Each row of a before or after table is a point. One or more steps were done to the points. Then noise was added and the rows were shuffled. The steps act on how far a point lies along the listed directions, d1 being the first. What was done? A step turns or swaps two directions, mirrors them in a line or flattens them onto one, adds a multiple of one to another, or multiplies one. Angles are multiples of 10 degrees, from the lower direction toward the higher: turns from -170 to 170, lines from 10 to 170 but not 90. Use the fewest steps. Two steps may share a direction if one is a turn and the other turns, adds or multiplies; they go together, in the order done. Otherwise the lowest direction goes first.
In the rows, 128 means zero.

Directions:
(1): [145  73]
(2): [183 145]
Before:
[[173 133]
 [ 87 113]
 [186 146]
 [155  74]
 [151 116]
 [ 88 137]
 [126  88]
 [ 94  56]
 [179 119]
 [181  51]]
After:
[[114  86]
 [ 95 104]
 [187 114]
 [152 184]
 [152 165]
 [168 160]
 [158 100]
 [152 141]
 [161  57]
 [220 117]]
Steps: turn d1 and d2 by 50 degrees

Directions:
(1): [ 69 128 168 167]
(2): [165 189 162 148]
(3): [150 111  94 196]
Before (8 x 4):
[[120 113 130 101]
 [176  85  47 146]
 [172  80  65 189]
 [163 127 111  66]
 [127  80  97 113]
 [ 91  83 133 194]
 [223 103  92 141]
 [146 154 136 141]]
After (8 x 4):
[[ 92  83 121 136]
 [141  68  73 200]
 [106 114 138 112]
 [178  54  75 134]
 [117 126 157 209]
 [122  92 106  68]
 [158 144 118 126]
 [121  59  59 160]]
Steps: turn d1 and d2 by 50 degrees

Directions:
(1): [102  51 148 151 132 152  63 101]
(2): [109 129 168 180 113 163 197  80]
(3): [195 130  95 171 194 124 123  90]
Before, 10 rows:
[[144 114 121 113 159 107  67 111]
 [ 75 134 148 102  86 130 130 149]
 [ 50 167 144  73  57 120 186 135]
 [144 164  87 104 154 109  89 142]
 [137 122 128 126 146 145 101 118]
 [106 196 143  67  69 117 229 156]
 [118 149 135  42  66 118 116 200]
 [160 149  90 135 165 111  79 162]
 [140  39 139 150 170 147  66  71]
 [ 34  34 169 144  76 137  78 126]]
After, 10 rows:
[[157  58 107 111 176 121  37 111]
 [ 78 137 150 102  85 133 129 148]
 [166 177  92 137 161 108 117 159]
 [ 53  46 137 103  86 108  37 165]
 [118 174 145  53  59 120 161 192]
 [146 187  89 110 147 111 131 138]
 [ 38 143 158  97  56 135 185 116]
 [ 84 164 177 106  62 150 243 115]
 [157 141 110 101 161  97  84 127]
 [142 132 124 120 148 136 103 126]]
Steps: turn d1 and d2 by -40 degrees

Directions:
(1): [146 200 152  92 165 176 108 151  97  72 175]
(2): [111  91 106  90 117  82 148 140  25 125 160]
(3): [149 138 124  78  78 164 167 100 108  91  43]
(4): [112  98 173  79 141  61 127 124 181  57 130]
Before:
[[146 159 121 182 157 156  80 163 176 164 182]
 [129  84  99 166 117 132 129 104 182 184  89]
 [107  86 103  62 149  46 146 148  17 127 216]
 [124  86  95 146 123 101 142 135  82 172 158]
 [132 106 155  29 115 127 152 127 116  33 113]
 [ 93  79 124 123 122  46 116 156 117 158 181]
 [138 137 120 188 117 164 121 123 178 170 119]
 [113 127 118 149 153  75 130 142 150 155 178]
 [122 104 130  69  97 116 167 129 127  74  63]]
After:
[[126 139 103 163 148  94 129 141 133 175 177]
 [113  89 147  67 118  87 155 137 149  66  92]
 [ 99  85 108 141 120  65 115 160 105 179 187]
 [128  84 101 162 113 132 133 102 180 181  79]
 [156 173 105 185 142 187  87 156 156 173 160]
 [122  96 167  40 140 101 135 139 136  34 150]
 [132  95  90 142 113 115 147 130  73 172 142]
 [110  92  92  75 151  59 143 150   8 144 217]
 [142 139 121 179 107 175 128 120 170 165 102]]
Steps: turn d3 and d4 by 30 degrees

Directions:
(1): [169 120  49 172  97  88 111 141 162 164  48 148 155 141]
(2): [194 218 130  97 137 129  94 174 145 105 116  58 113 116]
Before:
[[114  54 116 151 125 118 137  89 114 143 125 202 144 151]
 [162 212 121 112 143 142 103 152 154 117 111  17  96  88]
 [ 84  85 110 153  96 112 160 108 114 153 126 180 132 138]
 [ 26  75 187  89 136 157 151  85  71 118 202 153 116 117]
 [ 48  80 237  92 156 164 151  97  95 107 220 119 131 113]
 [202 210 139 100 138 126  80 165 150  94 104  70 118 144]
 [106  82 144 147 147 126 140 109 116 135 162 148 152 124]
 [155 186 181  80 159 121 109 132 108 105 147  69 113 100]
 [152 136 121 123 137 134 120 134 139 122 107  99 138 114]]
After, 9 rows:
[[ 97  87  85 164  87  99 154 115 125 166  99 187 143 142]
 [142 216 159  90 159 162 109 143 140  99 145   8  84  84]
 [143 140 131 118 143 136 121 128 134 116 114  98 135 112]
 [115  82 127 156 141 118 136 112 122 143 143 151 159 128]
 [143 188 201  66 171 133 113 127  96  93 172  66 102  97]
 [ 41  78 158 102 125 141 147  88  82 131 174 159 126 125]
 [ 58  84 220 102 148 156 148  98 104 119 204 123 140 119]
 [183 216 181  80 151 146  89 159 129  74 143  61 104 138]
 [127  50  88 166 114 105 130  96 127 155 100 209 155 153]]
Steps: add -0.5 times d2 to d1

Directions:
(1): [158 164 124  85 143 101  75  61 178 164  56 193 140 188 122 114 157 173
 124 102]
(2): [181 138 107 117 104 127  83  80 185 117  98  22 134  49 148 162 149 115
 107 141]
(3): [146 107 112 116  89 168 147  53  40  56 121 111 136 156 100 138 153 203
 146 163]
Before:
[[113 148 130 109 152 108 122 120 161 152  99 195 127 155 132 109 128 118
  110 109]
 [148 152 108  98 118 127  99  36 123 114  72 157 144 188 127 122 157 190
  152 117]
 [138 119 114 117 127 130 127 117 139 133 143  77 121  81 135 151 150 120
  120 138]
 [130 114 135 121 153 125 112 130 129 141 125 136 123 125 121 129 139 142
  127 131]
 [104 132 146 139 138 133 135 161 108 145 147 143 113 119 125 124 127 100
  138 123]
 [105 127 143 142 137 125 149 177 105 133 139 141 120 145 118 124 102 110
  133 145]
 [158 117 123 126 112 136 109 117 145 114 131  58 127  78 141 138 132 111
  103 141]
 [109 146 133 144 164 103 139 162 172 158 136 167 112 128 133 125 120 109
  153 113]
 [131 127 122 108 116 144 138  59  86  99 103 168 114 164 101 122 138 194
  130 134]
 [131 132 117 105 145 130 135  88  81 116  91 213 150 203 108  94 141 191
  152 126]
 [152 140 111 128 130  98 111 133 179 131 132  72 141  85 140 136 125  95
  123 126]]
After, 11 rows:
[[119 121 121 142 128 142 166 109  84  91 142 149 116 151 107 134 136 168
  171 147]
 [117 130 121 108 126 137 144  82  94 102 107 184 128 171 114 115 140 161
  123 135]
 [103 125 141 138 129 146 145 148  75 124 152 141 115 129 117 126 129 119
  143 134]
 [139 168 119 100 148  96  77  79 189 166  67 176 141 178 144 113 142 143
  140  88]
 [115 152 138 111 159 102 109 126 181 181 101 202 108 151 127 109 117 128
  113  92]
 [144 120 112 114 126 130 120 115 149 135 138  66 120  72 139 153 151 113
  119 136]
 [ 99 123 145 145 132 132 156 173  85 122 143 147 121 154 112 119 103 121
  136 150]
 [129 112 135 119 150 128 115 125 120 136 126 135 123 128 119 129 140 150
  130 136]
 [165 120 122 124 112 135 100 115 160 117 126  41 127  65 145 142 136 103
   97 139]
 [116 148 132 111 176  99 122 139 136 173  91 250 147 201 124  79 123 149
  142  97]
 [166 128  99 124 102 121 120  93 137  89 130  41 146  82 128 147 138 129
  130 150]]
Steps: mirror d1 and d3 in the line at 10 degrees; multiply d2 by 1.3

Directions:
(1): [ 86 139 104 126 191 161 170 119 116  89  69 161 108 129  72 145  85 126
 131 218 125 189  91 204  92 150  99  98  85  52  95 112]
(2): [165  46 177 149 145  93 163  87 134 143 126 117  76 118 144 214  94 180
 149  89 116 117 199 117 115 129 141  61  33 112 145  97]
(3): [182 112 121 124 141 179 187  87  99  82  60 107 177 152 143 121 115  57
 106  63  72  93 132  87  84  97 143 158 165  44 161  98]
(4): [ 92 119 112 151 144  50  95 120 129  93 116 232 125  86 112 130 136 169
 130 149 106 120 204 124  64  88  96 216 162 123 197 110]
Before, 13 rows:
[[102 116 134 141 120  94 125 147 157 187 185  92  75 119 127 166 136 181
  151 170 150 155 129 163 186 159 116  73  59 153  95 122]
 [105 124 118 130 104 157 143 146 155 162 158  94 129 154 131 120 132 101
  118 138 141 157  95 148 164 150 146  98 101 163  82 148]
 [135 182  97 127 105 114 125 139 118  83 110 167 193 117 122  62 148  82
  124 103  98  78 172  91 100  82 113 238 224 118 170 112]
 [164  93 179 157 113  65 133 118 113 136 161 136 146 100 160 143 143 180
  161  92 123  94 211  79 111  90 152 148 126 184 190 134]
 [127 140 100 105  93  97  68 154 145 136 126 193 193 123 168  87 167 100
  106  71 114  77 152  80  97  84 107 234 238 166 188 134]
 [116 168 109 139 105 116  72 150 132 135 158 178 156 136 154 100 177 127
  105 115 152  89 121  99 100  93 127 210 193 164 166 156]
 [145  74 153 129 161 111 149 110 130 145 113  99  70 125 138 197 108 170
  177 123 123 153 138 146 150 154 129  50   7 112 100 101]
 [128 132 111 124  97 124 107 126 150 115 136 126 142 117 135 118 119 125
  140 135 134 114 137 141 140 111 127 120 151 125 148 130]
 [176 117 117 141  88  98 128 126 125  95 124 146 172 121 166 100 172 104
  121  45  94  61 213  42 106  56 140 209 212 135 215 132]
 [165  82 150 120 118 126 129  87 126 171 158  81 134 151 142 155 138 131
  128  67 133 126 157  94 151 145 139 100 112 130 133 113]
 [135 114 123 119 102 130  98 154 141 163 163  86 150 136 159 115 122 127
  115  65 118 100 146  96 142 140 151 158 164 168 119 137]
 [ 94 139 122 101 167 111 105 142 121 152 138 106 106 128 103 139 109 150
  146 181 149 158  83 178 161 179 129  77  53 151 104 128]
 [145 159 100 137 115 104 102 117 139 104 102 143 172 118 158  62 175  98
  126  85  95  79 157  40  82  80 135 205 227 112 188 137]]
After (13 x 32):
[[113 126  84 140 187 148 195 112 107  34  31 196 137 122  80 134 105 102
  128 181  88 152 159 162  50  89  98 159 140  15 166 106]
 [123 139 137  99 118  92  74 152 127 179 178  84 125 129 141 117 142 147
  142 115 154 114 103 122 188 160 149 103  90 209 124 141]
 [ 94 118 101 117 169 162 144 142 132 125 101 121 127 135 102 141  75 130
  120 155 113 161 112 176 103 163 119 122 114  88  86 117]
 [106 104 125 158 181 117 141 106 126 109 100 201  91 130 115 192 108 170
  128 164 137 140 149 163  54 116 110 121  68  78 151 114]
 [129 114 109 153 194 115 171  78 132  75  39 170 114 111 110 141 105 133
  145 150  81 135 165 116  36 103 111 127 112  19 165  97]
 [103  79 112 122 198 108 159 103 134  95  41 227 118 116 109 190  77 148
  130 158  98 151 166 175  38 115  79 133  90  45 159  83]
 [142 105 130 150 170 102 193  90 115  70  66 178 126 108 100 166  82 136
  149 129  83 110 219 135  61  96 106 147  93  47 162  67]
 [114 152  97 103 142 172 124 115 113 137 123 108 161 157  96  97 142  90
  113 152 140 169  84 145 143 156 111 135 160  99 101 128]
 [124 123 114 126 112 125 119 120 149 109 124 128 129 117 124 134 104 132
  141 147 135 124 137 153 134 117 122 103 129 107 144 120]
 [ 88 167 106 129  98 112  94 176 154 185 200  91 114 124 130 109 167 152
  138 178 160 150  90 151 200 151 114 125 127 178  91 145]
 [ 85 182 108 137 165 129 145 146  97  82  99 181 171 113  84  86 128 130
  144 223 131 168 110 170  82 112 108 176 169 119 142 146]
 [120 186  97  98  92 138  73 174 128 149 154  90 160 138 150  61 188  92
  142 118 146 128  58 113 190 135 128 168 174 184  98 158]
 [111 108 127 135 110 150 151 135 157 165 158  92 120 151 132 135 125 114
  122 128 136 156 107 145 159 151 148  85  81 163  85 144]]
Steps: turn d1 and d2 by 170 degrees

Directions:
(1): [126  45 152 172 208 162 106 132  88 105 142 160  98 161 137 172 170  93
 134 139 153 128 100 137 207 109 192 146  38 128  95 127 165 121 181  44
 118  82  97 119 151 143 178  72 144 109 171 117  71 128  87 105 235 183
 167 114  99 163 145 184 109 179  95 162]
(2): [ 90 104 108 194  66 128 165 117 151 117  57 168  34  78 141 100 161 189
 144 133 101 157 148 100  80 179 168 104  67 138 106 156  94 114 211 125
 145 201 170 141  68  59  84 148 105  95  63 207 103 124  98 104 159 131
 192 115  78 119 174  99  91 140 109 101]
(3): [152 190 126 100 147  79 102  67  85 116 120 129 127 119  64 165 114 145
  92  73 178  76 193 106 138 186 123  83 124 228  71 107 143  67  62 125
 131 183 118 160 171 110 129 137  97 111  98  86  48 162  89 186 159 147
 132 142 159 177 125 134  92 127  39  48]
Before (9 x 64):
[[114 114 133 145 124 146 132 143 140 120 118 143 110 132 139 122 135 131
  136 137 121 138 112 129 129 111 151 133 105 113 130 131 136 138 142 123
  124 126 134 130 102 114 130 121 140 116 137 150 129 132 115 117 152 136
  138 122 115 125 131 127 122 140 143 137]
 [118 117 124 137 127 132 128 114 130 123 133 136 104 125 130 127 134 138
  131 140 131 128 132 122 133 134 126 120 126 123 118 133 120 118 143 118
  136 136 142 128 123 113 132 127 124 126 110 136 118 140 118 125 149 129
  133 123 120 133 136 130 123 131 129 116]
 [118 158 104 124  49 100 158 139 164 143 108 117 125  84 144  90 104 159
  139 128  91 154 144 127  58 150 104 114 162 106 152 143  81 148 126 182
  132 167 161 128  90 104  86 163 119 146  87 165 172 117 161 119  64  95
  115 120 130  91 141  90 126 105 163 127]
 [117 125 131 129 141 130 128 119 119 122 118 133 120 149 110 131 125 123
  120 122 146 121 126 127 134 127 133 127 121 140 110 132 124 138 132 116
  133 138 120 143 140 119 134 119 123 124 140 118 106 124 117 122 161 125
  135 125 122 133 129 151 119 138 123 130]
 [134 150 132 124 123  97 123  77 111 126  91 133 101 110 113 141 132 149
  116 105 146 115 154 112 109 165 140 101 110 186  92 131 123  96 130 119
  135 174 137 145 134  89 112 149 112 102  86 136  91 143  89 153 154 136
  155 132 134 155 145 120 110 123  80  79]
 [115 106 124 145 142 130 135 105 113 124 119 145 107 121 131 133 130 128
  136 136 128 119 135 121 135 146 157 128 105 150 117 132 137 118 143 113
  134 137 132 125 138 112 122 121 132 125 116 129 110 129 123 124 167 130
  150 114 114 134 134 135 109 134 108 121]
 [142 147 133  94 144 122 119 140 138 135 170 112 181 151 116 132 125 105
  121 137 135 130 107 151 151  94 104 140 177 103 157 126 146 143  90 160
  129  94 114 105 152 163 140 118 142 159 158 109 148 112 153 140  87 113
   89 127 149 117 107 122 150 111 151 134]
 [113 109 129 141 132 150 131 138 126 123 128 149 118 120 135 142 137 117
  138 137 124 132 119 144 138 118 142 147  93 113 137 119 128 128 169 104
  134 118 131 120 110 120 125 114 142 126 130 135 118 122 123 116 143 138
  130 120 114 119 151 141 139 136 134 134]
 [134 159 111 128  79 115 146 123 146 134 108 127  92  87 110 117 120 163
  127 122 119 129 158 120  83 161 129 119 122 158 115 132 108 122 132 149
  142 172 154 144 101  96 100 155 108 128  79 163 128 123 131 133 107  94
  152 125 122 132 136  97  96 114 120  94]]
After:
[[111 111 121 151 116 131 135 112 134 120 118 144  85 115 133 120 140 151
  136 142 127 135 136 115 122 143 136 116 114 125 114 138 113 116 160 117
  138 152 152 132 110  97 123 134 120 119  95 153 113 138 113 120 156 128
  147 121 110 132 144 125 116 134 125 109]
 [111 145  98 165  45 112 168 116 158 128  66 149  39  57 118 103 140 196
  136 125 104 145 168 103  56 190 152 106  88 165 102 146  89 115 180 149
  150 214 178 152  65  56  74 166  95 109  42 209 114 120 115 120 125  94
  188 117  95 127 163  81  74 120 109  80]
 [168 165 148  46 189 121  92 149 122 144 219  82 248 188 107 152 100  61
  110 133 154 110  93 173 184  57  75 156 221  95 174 105 170 155  30 162
  116  41  84  96 193 213 172 103 158 181 205  52 167 115 175 157  64 108
   41 137 185 125  73 143 176 104 166 156]
 [104 148  97 151  23 100 173 133 175 139  78 133  85  64 147  78 119 182
  145 128  80 166 151 115  38 171 120 103 135 110 144 153  68 141 159 181
  138 197 178 132  64  76  68 172 107 131  61 196 163 116 148 109  77  96
  142 114 107  88 160  78 112 110 155 115]
 [105 110 127 157 112 147 142 140 145 118 104 151  91 122 143 116 142 144
  139 138 115 145 116 123 118 124 160 127  91 117 124 136 128 135 158 121
  128 140 142 132  91  99 120 127 135 109 124 167 124 132 110 111 160 136
  152 121 105 125 139 120 114 142 138 131]
 [107 105 127 152 124 149 137 135 131 122 117 155 103 113 137 138 142 124
  141 138 120 137 123 140 132 126 149 143  82 114 134 124 122 128 181 104
  135 130 138 122 103 110 119 116 138 119 120 148 115 123 119 113 148 140
  139 117 106 118 158 137 133 137 131 129]
 [107 100 119 164 126 130 143 102 120 121 100 154  82 109 134 125 138 143
  140 138 120 125 140 114 122 159 165 123  90 152 112 141 128 115 164 112
  139 155 142 127 123  94 111 125 125 117  99 150 104 129 114 118 175 130
  167 110 100 132 146 127  99 136 104 115]
 [116 138 122 154  93  97 140  72 122 121  57 151  57  88 117 129 148 178
  125 108 133 129 164  98  87 188 159  89  81 191  82 143 107  92 168 116
  143 209 158 151 107  56  90 159  98  87  55 173  79 140  75 142 169 136
  184 124 111 151 165 107  91 129  72  66]
 [115 124 131 129 138 131 129 118 120 122 119 132 118 148 111 129 127 125
  121 124 144 121 127 126 133 128 133 127 118 141 110 133 124 138 132 116
  134 140 122 144 140 120 132 119 122 122 140 122 105 123 118 122 161 124
  135 126 122 135 130 151 117 139 122 129]]
Steps: multiply d2 by 2.5
